Each row of a before or after table is a point. One or more steps were done to the points. Then noise was added and the rows were shuffled. The steps act on columns, c1 being the first. Write out the steps. A step turns or swaps two columns, mirrors them in a line or flattens them onto one, adds a multiple of one to another, or multiplies or shifts one. Angles are multiples of 10 degrees, from the lower column toward the higher: turns from -170 to 170, lines from 10 to 170 but not 90. Use the fewest steps. Two steps may share a column if one is a turn and the other turns, adds or multiplies; they go together, in the order done. Otherwise the lowest column goes first.

Before:
[[ -5 -33]
 [-31 -25]
 [ 39 -58]
 [-26  27]
 [ 20 -40]
 [-15  32]
 [-45  13]
 [ 19 -56]
 [-23  17]
 [ 17  -1]]
After:
[[-24  33]
 [ 17 -13]
 [-16  44]
 [-25  46]
 [-46  46]
 [-31  -3]
 [ -2 -29]
 [ 20 -70]
 [ 39 -85]
 [ 21 -54]]
Steps: add -0.7 times c1 to c2

Before (8 x 3):
[[-12  21 -13]
 [  0 -24 -33]
 [  8  43  22]
 [  2 -49 -30]
 [-40  24  35]
 [  5  18  11]
 [ 26  14 -31]
 [ 22   4 -40]]
After, 8 rows:
[[  15   -7  -20]
 [  78  -31   15]
 [  66  -28   28]
 [-120    3  -42]
 [   0   -3   40]
 [  25  -19  -44]
 [ -36  -25   -2]
 [   6   18   54]]
Steps: multiply c1 by 3; turn c2 and c3 by -140 degrees

Before:
[[ 19   4  48   6]
 [  0 -13  26 -37]
 [  3 -37  -2 -26]
 [ 18  14  -8   5]
 [ 20  -1 -20  -3]
 [ 11  -2 -18  -4]
 [ -8 -28  -6 -22]
 [ 23   7 -10   2]
 [  2   7 -10  -8]
 [  0 -15  26 -19]
 [ -3  19  -6  11]
 [ 12 -31 -17 -10]]
After, 12 rows:
[[ 15  16 -25  43]
 [  7 -13  66  22]
 [  8  20 -21  43]
 [ -1   6 -24  30]
 [ 14  14 121  47]
 [ 22 -30  -6  14]
 [  8 -27 -16  20]
 [ 10   4 -46  35]
 [-12  15 -16  51]
 [  6 -11  66   4]
 [ 26 -21 -43  31]
 [ 18  10 -49  36]]
Steps: turn c1 and c2 by 30 degrees; multiply c3 by 2.5; shift c4 by 40

Before, 9 rows:
[[ 26 -19  -1 -25 -45  16 -82 -49]
 [ 55   6 -33  35 -30 -81 -22  -6]
 [ 39  14 -33 -24   6 -36  30  -3]
 [ 14  34 -25 -27 -22 -54  -3  56]
 [ -5  32  12  22 -20  90  11 -14]
 [ 26  22  58   3  22  87   4  25]
 [-10  -1  48  17 -28   6 -27 -69]
 [-15  28   9  11  52  67 -20  20]
 [ 14 -31 -27  10  -9 -39  18  40]]
After (9 x 8):
[[ 30  12   2  25 -48  45 -83 -54]
 [ -8   2  49 -17 -24  39 -28 -66]
 [ 15  33 -27  -7  -8  -9  25  43]
 [-15 -26   9 -20  45  98 -23  18]
 [ 26 -20  53  -2  21 123   4  21]
 [ 12 -34 -22  21 -25 -22  -3  59]
 [ 38 -19 -28  23  -1  -8  27  -4]
 [ 47   0 -34 -40 -33 -52 -25  -5]
 [ -6 -30  14 -24 -19 122  11 -14]]
Steps: turn c2 and c4 by -170 degrees; shift c6 by 30

Before, 12 rows:
[[-25 -13 -10  11   6  14  10  23   2]
 [ 27 -31  61   4 -17   6  14  22 -14]
 [-48 -31  -1   3  17  -2   0  15  -9]
 [ 13  20   7 -14   5  73 -11 -27  -2]
 [ 23  20 121 -34   7  47 -76  -9  14]
 [  1 -86   1  11   6  36 -10   6   7]
 [  8  13  -5 -23  -7  15 -26  16  23]
 [ 14  32  30 -14   2  -2  -7  -9  31]
 [ -3  15  10  29 -41   2  -5  -1   3]
 [-67 -43  11 -48 -25   3   7   9  26]
 [ 20  32 -10   2 -12  33 -20  18 -22]
 [  4  -4  14 -15 -18  -8 -11 -18 -22]]
After, 12 rows:
[[   9  -14   24   17  -19   13  -12   -3    2]
 [  -7   24   20    0   24   33   29   -1  -23]
 [   6   31   16  -25    9   16   10   -3   23]
 [  -7   -5    4    8   -4   37  -88   -4    6]
 [ -12  -18  -10    2   32    7  -28  -63  -17]
 [  12   11  -22   -9   16   -8   -5   -1  -24]
 [  80  -13    1  -22  -22    3  -41  -17   25]
 [  -4   16  -25  -19    5   -3   30  -20   31]
 [  -3   13  -28  -17    5   73   18    5    1]
 [  -8   77  -66  -43   10   47   10 -101   13]
 [  23   -7   13   14  -41    0  -30   -7   -6]
 [  18    8   -8   37   32    2   16  -11    2]]
Steps: turn c1 and c5 by 140 degrees; turn c1 and c4 by 20 degrees; turn c2 and c7 by 80 degrees; turn c3 and c8 by -120 degrees

Before (9 x 11):
[[ 10 -17   8 -32 -17 -30  -8   2  -7   3  20]
 [  7  -6 -21 -17   1 -35 -25  11  35   0  -2]
 [  6  -4   7 -20  57 -15 -30   9 -27   5  20]
 [-16 -23   6 -13   6  -3 -33 -16  -9  -9 -12]
 [ 13   0   0 -19  16  -5 -28 -32  -1  21   4]
 [-17  -4   4  27 -19 -38  16  -1 -22  15  -9]
 [-16 -18   5 -21 -21  27 121  10   1   5  17]
 [ -4 -14 -19 -26  -7 -20 -23  19  -3  32  -5]
 [  6 -42   0  33 -10  -8 -18 -11  -8  15   2]]
After, 9 rows:
[[-21 -17 -17  31 -19   6 118 -10  10   5  37]
 [-14  -5 -17   5  -6 -29 -26   9 -11  54  -8]
 [-19 -18  13  14   6  -9 -26 -14  -2 -13 -24]
 [ -5 -16  -2 -41 -18 -16  17 -27 -12  25 -12]
 [  0  14   6  10  18 -20 -23 -15   7  35   2]
 [ -6   1 -19  -8  -3 -39 -30  29  17   2  -5]
 [-44   5   1 -29  -8  14 -18 -21   6  27   3]
 [ -4   7  14  12  56 -22 -30  31 -62   6  40]
 [-16   8  13   6 -18 -42  -8 -21   3   3  40]]
Steps: swap c1 and c2; turn c3 and c7 by 10 degrees; mirror c4 and c6 in the line at 70 degrees; add 1 times c5 to c8; turn c8 and c9 by -40 degrees; multiply c10 by 1.6; multiply c11 by 2

Before (11 x 12):
[[  -6  -30   -7    2  -10  -19   18   99    9   34   50    8]
 [  14    3   -2   30   20   36   22  -26    0   37    8   23]
 [  -8   -9    2   -5  -24   24  -73   -5   16  -56   29   19]
 [  -1   21    9  -14  -38   12   10  -23   27   11   -3  -27]
 [  64  -27   -7  -41   11   -7   34  -24    5  -24   47   29]
 [ -13  -30  -14   18  -14  -32   40  -32    1  -17   26   -2]
 [  -5  -33    2   37  -61   20   26   14   -6   14  -31    5]
 [   6   33   40   38   -5  -28   18  -18    0  -80  -17    2]
 [  21  -26   23   36  -10    7  -58  -22   26 -121  -13  -89]
 [ -19  -24   22  -82   19   77   43  -28   18   27   34   12]
 [  15  -10   83   -7    5   -8   36  -25   16   24   40    9]]
After:
[[ -4  -6  13  -3  24  21 -52  36 -16  40  32 -10]
 [-50   1  33 -40  41 -10  25   1  45   4  47 -20]
 [ -7 -13   9  27  -1  40  18 -25  13 -46   7 -24]
 [ -5  13  29   2 -95 -24   9 -25 -12  38  45  -8]
 [-33  63  -6  37  85  12 -41  39   2  83 -11  76]
 [ -2 -33 -17  38  54 -27   9  24   7  49 -24  25]
 [  0  13  34  34 -35  21  20  44   5   0 -26   0]
 [  7  29  22  17  27 -28  31  27 -13 -13  27  -6]
 [-20 -49  41  -7  10 -10  26  -1  -2 -31  40  56]
 [-17   5 -26 -10  -8  11  10  40 -22 -21  -3  21]
 [  2  -7  35 -80  10  73  27 -15 -25 -38  35   7]]
Steps: turn c1 and c9 by 130 degrees; turn c3 and c12 by 130 degrees; turn c2 and c3 by -120 degrees; turn c8 and c10 by 140 degrees; turn c5 and c8 by -70 degrees; multiply c7 by 0.7

Before (12 x 14):
[[-50   1   9 -18   0 -30  -4  71  85  57 -17  32 -18 -25]
 [ 17 -16   7  -7  -1   1   1 -33  78  25 -28  -1 -20  -9]
 [-47 -24 -22 -10 -18  34  -9   3   9  22  56  30 -15 -21]
 [-32  -4 -32  17  35  -6  20 -38  -5  19 -27  12 -34  92]
 [ 67  22 -82  -8  -1 -40  26  26  23  28  12   0  28 -17]
 [-15 -34  -2  22  58  49  -2 -39  -4  40 -31  -2   9 -35]
 [-25 -48  -4  -5 -20 -38  55 -27   2  39  35  31 -31  22]
 [ -3 -19   6 -17 -11 -43 -11 -24 -10  41  22  38 -36  -4]
 [-17  29 -13   5   4 -50  20 110   0 -38 -31   0 -39 -43]
 [-44 -39   5 -10 -14 -52 -18  -5  70  42  62  19  22 -42]
 [-29   5 -16  45 -12  -2   4 -17  17  38 -19  17 -41  -7]
 [-33 -20  -6  17  42 -39  -2  67  69   4 -26  57 -40 -30]]
After, 12 rows:
[[ -34  -26   -7   12   42  -77   -2   -1   68   35  -25   56  -77  -43]
 [ -49  -55    9  -22    0  -60   -5   18   64   87  -17   31  -70  -33]
 [ -46  -21  -22   18  -17   67  -10  -12    4   52   57   29  -10    7]
 [ -17   14  -15  -26    5 -101   25   21    3   -8  -31   -1 -115  -58]
 [  67  -10  -84  -27   -1  -82   35   37   16   57   12    1   -8  -10]
 [ -32   15  -32   10   35  -12   26  -48    4   49  -27   12   17   79]
 [  -2  -16    6   15  -12  -86  -14  -43  -16   71   22   39    2    7]
 [ -25  -22   -5   44  -20  -76   72  -40    0   70   36   30   10   40]
 [ -15    8   -2   39   58   97   -3  -12    9   69  -31   -2   38  -52]
 [  16  -48    7    0    0    1    2  -35   64   55  -27   -1   19  -23]
 [ -43  -54    5   22  -14 -104  -24   16   55   71   62   19   16  -12]
 [ -28   31  -16    6  -12   -5    4  -44   37   67  -18   17   -6  -17]]
Steps: turn c4 and c9 by 30 degrees; turn c2 and c4 by -70 degrees; multiply c6 by 2; multiply c7 by 1.3; turn c8 and c13 by -60 degrees; shift c10 by 30; add 0.5 times c11 to c14

Before, 12 rows:
[[-38  13  33   8 -15  13  -9   0 -10 -19 -34 -25  -4  15 -10 -27 -29 -20]
 [ -2  -3  29  12 -15  15  31  -5   1  26  31   9   6  16  53   2  10  11]
 [ -1 -22  -6 -40 -22 -24   5  38  16  15 -22 -20 -35  16 -24   5 -11 -71]
 [ -5 -11  15  -3   0 -37  10 -12   7  30  23 -20  -2  27 -10 -23 -19 -16]
 [ -7 -33  35 -23  28  11  20  -7  36  19  38 -21  14  22 -24   3  -5   9]
 [  3  -2   8   2  50  -4  -8  13 -11  12  37 -21  11  20  -1   7 -13   2]
 [  3 -16  20  10 -24  -1  26 -11 117  17   4 -28   7  22 105 -12   5  13]
 [-19 -32  16 -29 -19  -5  21 -10   0  -1  25 -44  11  23  24   4 -30   0]
 [-36  -4  -1 -36  27   9  12  -2   1 -13   7 -28 -11 -37 -16 -26  10   1]
 [-25  74  19 -10 -22   1   7 -10  -5 -29 -63 -35 -38  16  -9  -5 -11  -5]
 [  4  -3  33  11  -9 -11 -40  12 -12  11  45  -1 -10   4 -24   4   7  20]
 [-89 -10  35   4   3 -19   2  11   5  -2  13 -26 -11   2 -34   7 -33  11]]
After (12 x 18):
[[  49   -7   30   18  -14  -17   36   -1  -10  -19  -34  -23   -5   17
    -7   23  -67  -21]
 [  10   15   -4  -78  -18   32   -5   36   19   13  -25  -21  -34   15
    26   -2  -48  -72]
 [  15   31   14  -59  -18   12  -12  -10   -1   -3   26  -47   10   23
   -30    6  -70   -2]
 [  16   36   33  -48   27    0   -1   -7   38   14   36  -20   12   22
    18    4  -45    9]
 [ 119    2   33   10    3   22   15    8    8   -3   12  -29  -11    2
    -7   -9  -73   11]
 [  -6    0    7    6   51    1   11   17  -11   14   36  -26   10   23
     1  -10  -51    0]
 [  31  -68   17  -21  -21  -27    5   -8   -6  -30  -67  -36  -42   15
     0    9  -54   -6]
 [ -14    8   30   22  -11  -12  -12   -6    1   27   30    9    6   17
   -49    9  -30   13]
 [   7    0   31   20   -8   10   54   10  -16   11   44   -2  -11    5
    21  -20  -35   18]
 [ -42   22   18   21  -25    8  -11  -11  116   17    2  -28    7   24
  -102   21  -30   18]
 [  13   -5   14   -4    3   39   10  -12    6   32   25  -23   -3   25
     8   23  -61  -18]
 [  48   10   -1  -75   25   -5   -6    1    3  -12    9  -29   -8  -34
     2   28  -30   -1]]
Steps: multiply c1 by 1.3; turn c1 and c15 by 160 degrees; turn c2 and c6 by -160 degrees; turn c7 and c16 by 160 degrees; add 0.5 times c3 to c7; multiply c4 by 2; shift c17 by -40

Before, 13 rows:
[[  5 -57 -59 -31   1  45   4 -21   3  18 -41  42 -46   6  25  10   5 -15
    2  -5]
 [-27   3   2   0   5  -3  14  -2  21   4 -18  32 -25  -6 -39   9 -13 -36
  -16  36]
 [-51  -7  60 -29  -1 -47 -15   5 -75  47  68  -4  69  25 -15 -29  31  32
   45  43]
 [-31 -17 -15  24  11  10 -19 -31   8 -36  38 -16 -47   6 -29 -20  31 -30
  -41  47]
 [-17 -15  51  29 -35  22 -20  -8  14 -31  11 -42 -14 -34   6   3  24 -21
  -26  12]
 [ 15 -15  -2  32   3  10  20  22  15  22  15 -72 -43  13 -18   9  -1 -22
  -44  21]
 [-53   5 -46 -59 -27  61 -38 -16 -22  14 -59  61 -73  25 -32 -22  -2  -1
  -34 -11]
 [-14  -5 -13 -33 -18  -9   1 -35  28 -11  11 -43   0 -12 -26 -40  15 -30
  -15  -1]
 [-15  23  24 -12  14 -21  13  24  21 -48  39 -50 -14 -14  10  -6  64 -12
  -67  26]
 [-77  17 -15   0  -4 -11  14  24 -57  48  65  13  40  28  -3   0  27  -2
   57 -19]
 [-51   4 -53 -13 -17  16 -48 -33 -38  17 -65  65  15  57   1  -4 -20   6
  -18  -2]
 [-58  44 -85 -56 -42   7 -50 -17   0  30 -29  81 -50   3  37 -72 -36  23
   -9  20]
 [  0  12 -12  20 -16  14  30 -24  44  -7  35 -16 -23 -18 -40  -6  33  32
  -53  27]]
After, 13 rows:
[[ -79    9  -16   -2    4  -18   12   30  -90   46  -72   15  -21   24
   -50  -36  -12    7   27  -17]
 [ -54   86  -86  -58   41    7  -47  -14    7   29   48   42   88    1
    22    7    6   25   28   22]
 [ -33  -17  -16   20   -2   16  -16  -33   14  -40  -49  -17   40    7
    24   32   -1  -30  -46   44]
 [ -53   62  -50   -9    9   18  -47  -31  -58   13   68    5   -3   56
    19   -7   28   12   -3   -1]
 [ -53   -3   62  -28   11  -48  -12    8 -121   44  -73   -6  -15   28
   -46  -73  -20   33    7   40]
 [   4  -17  -14   18    8   13   29  -33   70   -6  -48   16   18  -18
    31   20    9   32  -60   18]
 [ -16  -42  -17  -31   18  -10    7  -36   48  -14  -18   -2   32  -13
    -1  -20   10  -26  -27    1]
 [ -50   58  -45  -58   14   55  -39  -12  -29   18   45    6   56   25
    14   52   45   -5  -48  -11]
 [   6   41  -57  -30   -8   41    1  -21    4   18   32  -57    8    6
    12   47   28  -10   27   -9]
 [ -26   35    5   -1   -7    0   15   -1   37    4   21    2    4   -4
    -7   27   -6  -38  -42   34]
 [ -21  -37   51   25   24   22  -12   -8   20  -27  -21  -18    1  -35
    28   23   17  -15   -8   11]
 [  17  -70   -2   30   -2    5   20   30   25   24   -8  -12   17   16
    25   43   -9  -21  -37   26]
 [ -16  -58   22  -17  -21  -26   15   25   37  -51  -70   25   10  -10
    67   12   23  -12  -22   24]]
Steps: swap c2 and c12; turn c11 and c17 by 140 degrees; turn c5 and c17 by -160 degrees; multiply c9 by 1.6; mirror c13 and c16 in the line at 120 degrees; turn c15 and c19 by 60 degrees

Before:
[[ 17  -6  35   3   7 -34   9   0 -40  17  -9  15   1   3   2  -1  -8  -2
   -5 -13 -33  -4   9 -24]
 [ 14   1 -25  -4   2  -9   2  18  10  22   8  -7  -3  17  17  -3 -17  15
   24   2  13  17  10 -23]
 [ 16   6  30   2  -1  21   8 -33 -12  18   5   0  -1  17  17  -4 -16   8
   -5   6  12 -10   7   3]
 [ 13 -10  31   6 -22  -7 -25 -23   8  14   8  -2   4   5 -25  -4 -18  21
  -15   4   9  -3  14  -4]
 [ -3   7  25   1  -2 -20  16  20   8   5   9   8  25  -1  -2  13   6  15
    2  -1  10 -11   6 -33]
 [  8 -10   9 -30  10 -19  -3  17  -8 -13   7  12   3  12  16  47  33  11
   18  -2  -4 -11   9  -3]
 [  2 -12 -49 -14   8  46   5  20  13  22  12  -9  43 -14  16  19  -4 -18
   22  -3 -13 -11   4   2]
 [  6   7   1 -16   8 -33   2  14   1   7 -15  65  -6 -22  14  13  -9 -20
   -4   6   8  -6  -7   3]
 [ 12  -9 -18   2 -18 -17  -5 -16  13 -41   3   5   3 -17  -1  -3 -19  11
   -1 -13   6 -11   0  -2]
 [  5   4  17   7  11  26  -7  23  13  12   7  -5  -6  19  -2  16  -8   0
  -14   8  10  -8  12 -19]]
After, 10 rows:
[[ -18    0  -21    3    3    9   -3   19   12   -8    9   -7   -2   15
   -55    5  -26   16   26    3   10   13   14  -23]
 [ -14    6    9    0   -3  -11   17   19    8   -5    7    9   26    3
    65   15   -2    8    4    0    8  -11    8  -33]
 [ -20   -8  -18   -3   12   -5   -2   17   -9   -8    9   14    2   15
    46   48   34  -14   21   -2   -1   -7    9   -3]
 [ -38   -4    9   -3    9   -3    8    1  -41   -8  -12   18   -1    2
   101   -3  -17   -2   -8  -17  -36   -8    5  -23]
 [  20    3    8    0   13   17   -7   26   14    0   14   -6   -3   17
    48   10  -14   -8  -11   11    2   -4   13  -19]
 [  38   -9  -31    2    7   24    2   23   14  -16   11  -10   43  -15
  -123    7  -16  -26   24    0  -15  -12    3    2]
 [ -29    5  -14    0    9  -11    4   18   -4    2  -19   65   -4  -26
    19   -1   -9  -24   -3    4    9   -7   -3    2]
 [ -22  -13   -5   -1  -19    1   -5  -16   15   42    3    4    4  -16
   -53    3   10    5   -1  -11    5   -9    1   -1]
 [  10    6   -6    1   -2   24    6  -30  -10   -4    5    1   -1   16
   101   -1  -26    8   -9    6   14  -10   10    2]
 [ -13  -10   34   -4  -20    5  -28  -20    5   -1    7   -5    6    3
    65    8  -23   22  -14    5   10   -3   12   -5]]
Steps: mirror c1 and c6 in the line at 60 degrees; turn c3 and c15 by 70 degrees; multiply c15 by 3; multiply c4 by 0; mirror c10 and c17 in the line at 110 degrees; turn c16 and c18 by -30 degrees

Before:
[[-17 -71   8 -25 -42 -14  20  13  19  11   8  28 -11  -5  -5  29  -7 -20
  -45  -5  13 -13   0  -3  47  25  39  28 -23  32 -10  17 -38  10  49   3
   58   6  -4 -54  23  -5 -16  82 -15  42   9  24]
 [-49   4   0  32  31 -65   2   6   3   2  18 -17   1  -2  -2 -21  19  -5
   59  19 -29 -30 -53  22  26  37  68  75  -5  23 -35 -22   1  22   5 -11
  -92  21 -17 -13   4  -3  44   4  -2  -7  -2  43]
 [ 58 -41  21 -26 -48 -16 -44  46  17 -42 -21  53 -18  45  38   0   7  -7
   20  10 -33 -11  21  46  36  37   3 -29 -49  41  -3 -77 -26  28  10 -48
   27 -18   6 -12   9  18  10  47  23 -25 -21  31]
 [ -6 -12  -2 -11 -29 -42  16 -45  18  -9  31 -29   5 -34  15  20  -6  -9
   -1 -19  -3   3  -7  18 -51 -33  15   2  34   4 -33  39  29  55   8  22
    3  -3 -61 -12 -15  86  14  24 -31  32  18 -30]
 [ 11  11 -22  -9 -43 -39  20  -6  21 -29 -28  20  14  -2  34 -43  16  22
  -17 -11   3  13 -36  -8   9 -47 -24 -16 -19  50 -34   3  24  39  13   1
  -49  21  24  -5 -21 -10  18  47   1  -8 -29 -17]
 [ -7  28 -22 -23  59 -28  20  -1  14 -35  13 -57  29  17   2 -37   1 -63
   29  -1  28  40 -46  32 -33 -54  26 -17 -26 -45   0 -20  -4  27 -24 -16
   -8  25  33   4 -27  18 -27  31  16   8  44  25]
 [-35 -23   5  34  26 -52  13 -21   1 -34  17  -5  -7  -5 -22  19   3  -8
   -2  11 -34  17   9  55 -10  33  29 -22   8 -16  17  -3  -1   3  45  24
  -23  25 -21 -17  -6  -7  -4  37 -10   5  -3 -39]
 [-44 -11  11 -15 -37 -51  30   7   7 -37 -84   0  16 -38  26 -42 -29   2
   17  46 -29 -21   5  14 -22 -10 -17  20  41 -35 -24 -30  32 -17  24 -37
   44  19  -8 -20 -11  11  14  32 -10 -14  24   4]
 [-18   2   1 -39 -39   3  18  -8  -8 -40  39  11  11 -53 -13  16  27  22
   24 -21  69  10  -1 -11  69   3  54 -22 -18  40   0   6  39  54   6  -4
  -29  -1  33  -5 -11  -7  43 -22  -8 -11   1  26]
 [ 11 -34  33  -4 -50  14  16  32  28  32   8 -31  -7 -62 -31  11  11  31
   14  10  24  13  20   9 -24   5   2  43 -51   5  10  21 -19  20  20 -38
  -26  35  45 -48  12  21  31  -1  24 -19 -32  10]
 [ -8  22 -19   2 -52  -7  -2  28  11  -9 -15  -7  38 -13 -38   3  23 -32
   23  81   6  20  -3 -23  10 -37   2 -11  24 -18  16   0  53   3  29 -43
  -11  39 -20 -30  24 -17 -20 -13   7  15  -8 -18]
 [ 14 -62  10 -37 -29 -33 -18  27 -23 -51  -3  11  12 -57 -51 -16  -4  16
   24 -34 -15 -21 -25 -24  20  14 -15 -17   0  17 -67  19 -14 -23  58  10
  -39 -38  -7 -17  14  -9 -25   5  28 -20   0   7]
 [ -4 -74  -8  -5 -32 -55  10 -19 -29  -3   8 -27  31  -9 -21  15   7 -38
  -26 -13  12   7 -15  21  49 -20  -4 -47  20 -61   8 -30  -7   2 -40  16
    8  17  12  31  12  49   1 -17  18  30  29 -30]]
After, 13 rows:
[[-14  -1  -1 -40 -42   5  16 -12 -11 -34  41  17  16 -57  13  16  31  18
   23  18  72   7   1 -12 -68   8  31 -27  -4  42   2   0  37  32   5  -3
  -59   1  32  -5 -15  -7  44 -17  -4 -15  -1  22]
 [-42 -19   7 -14 -35 -54  35   7   4 -31 -87   2  15 -37 -42 -47 -28   3
   19 -29 -30 -13   7  12  38  -6  11  21 -31 -38 -24 -32  31   8  26 -33
   51  24  -5 -26  -7  10  12  27  -4 -11  22   1]
 [-14 -75  10 -26 -42 -15  15   0  14  13   5  27 -13  -5   0  26  -8 -16
  -56   1   8 -14  -1  -6 -46  24 121  29   3  33  -5  14 -39  36  50   5
   41   1  -5 -54  26  -5 -10  85 -11  45   7  26]
 [-40   4  -8  25  29 -72   2   2  -1   8  19 -22   0  -3 -17 -20  19  -5
   58  -5 -27 -27 -55  23 -31  35  80  75  -2  26 -39 -19   4 -51   8  -6
  -93  30 -19 -11   0  -3  47   3   1  -6  -5  48]
 [  8 -35  31  -3 -43  15  20 -14  27  38   6 -31  -6 -66 -18  12  12  31
   12  31  27  15  17  10   6  12   3  48  57   2   7  20 -19  13  23 -37
  -28  40  32 -49  12  22  30  -3  31 -21 -30  14]
 [-40 -20   7  32  22 -59   9   6   4 -36  14 -12  -5  -4 -10  17   2  -9
    4  20 -38  22   9  53  14  30  64 -17  -5 -12  13   3  -4  -7  52  22
  -23  21 -18 -15  -5  -6  -9  38 -10   7  -7 -34]
 [ -5  24 -20   0 -52  -1  -3   9  14 -10 -14 -11  42 -16 -84   3  20 -34
   23  26  -1  21  -1 -20  -3 -39 -13 -15 -32 -19  15   4  54  -7  35 -46
   -4  36 -28 -31  26 -21 -16 -11   8  14 -13 -22]
 [-12  28 -19 -18  61 -24  21  -9  14 -37  12 -58  27  13  -1 -39   4 -65
   30  -4  30  38 -43  34  23 -53  57 -16  37 -43   0 -23   6  -2 -26 -18
  -20  24  29   6 -27  19 -22  30  14   8  42  28]
 [ 14 -59   9 -35 -27 -33 -17   6 -23 -49  -6  10  18 -53  25 -20 -12  10
   23  61 -20 -22 -26 -29 -23  13 -14 -18 -11  15 -67  16 -14 -49  59   7
  -26 -37  -8 -12  18  -9 -24   4  28 -24   0   7]
 [ -7  -5  -2 -14 -31 -46  20  10  14  -7  30 -28  12 -32  28  25  -6  -5
   -6 -10  -4   4  -4  19  62 -39  41  -1 -13   7 -33  40  31  46  11  24
  -23   0 -42 -14 -19  85  10  23 -32  30  18 -28]
 [-10 -68  -5  -8 -30 -51   9  -3 -27   0   8 -29  31  -6  10  17   5 -34
  -32  25  12   6 -17  20 -41 -17 -24 -45 -44 -62   7 -35  -8  -4 -38  13
    4  18  13  28  11  48  -1 -17  23  30  31 -25]
 [ 58 -37  18 -24 -51 -14 -42   1  21 -47 -25  53 -18  43  -7   2   5 -15
   17 -40 -35  -7  12  47 -56  35  47 -31  31  37  -7 -78 -23  49  11 -52
    3 -17  -8 -10  11  18   8  43  29 -23 -18  31]
 [ 15   8 -24 -15 -37 -40  17 -11  17 -29 -29  15  18   1  17 -38  18  24
  -16 -30  -1  16 -34  -4 -15 -51  22 -10  16  49 -35   2  22  -9  11   2
  -61  12  21  -2 -22  -2  20  45   1  -5 -23 -19]]
Steps: flatten c8 and c39 onto the line at 110 degrees; mirror c15 and c20 in the line at 140 degrees; turn c34 and c37 by -30 degrees; add 0.5 times c23 to c34; turn c25 and c29 by -160 degrees; add 1 times c44 to c27
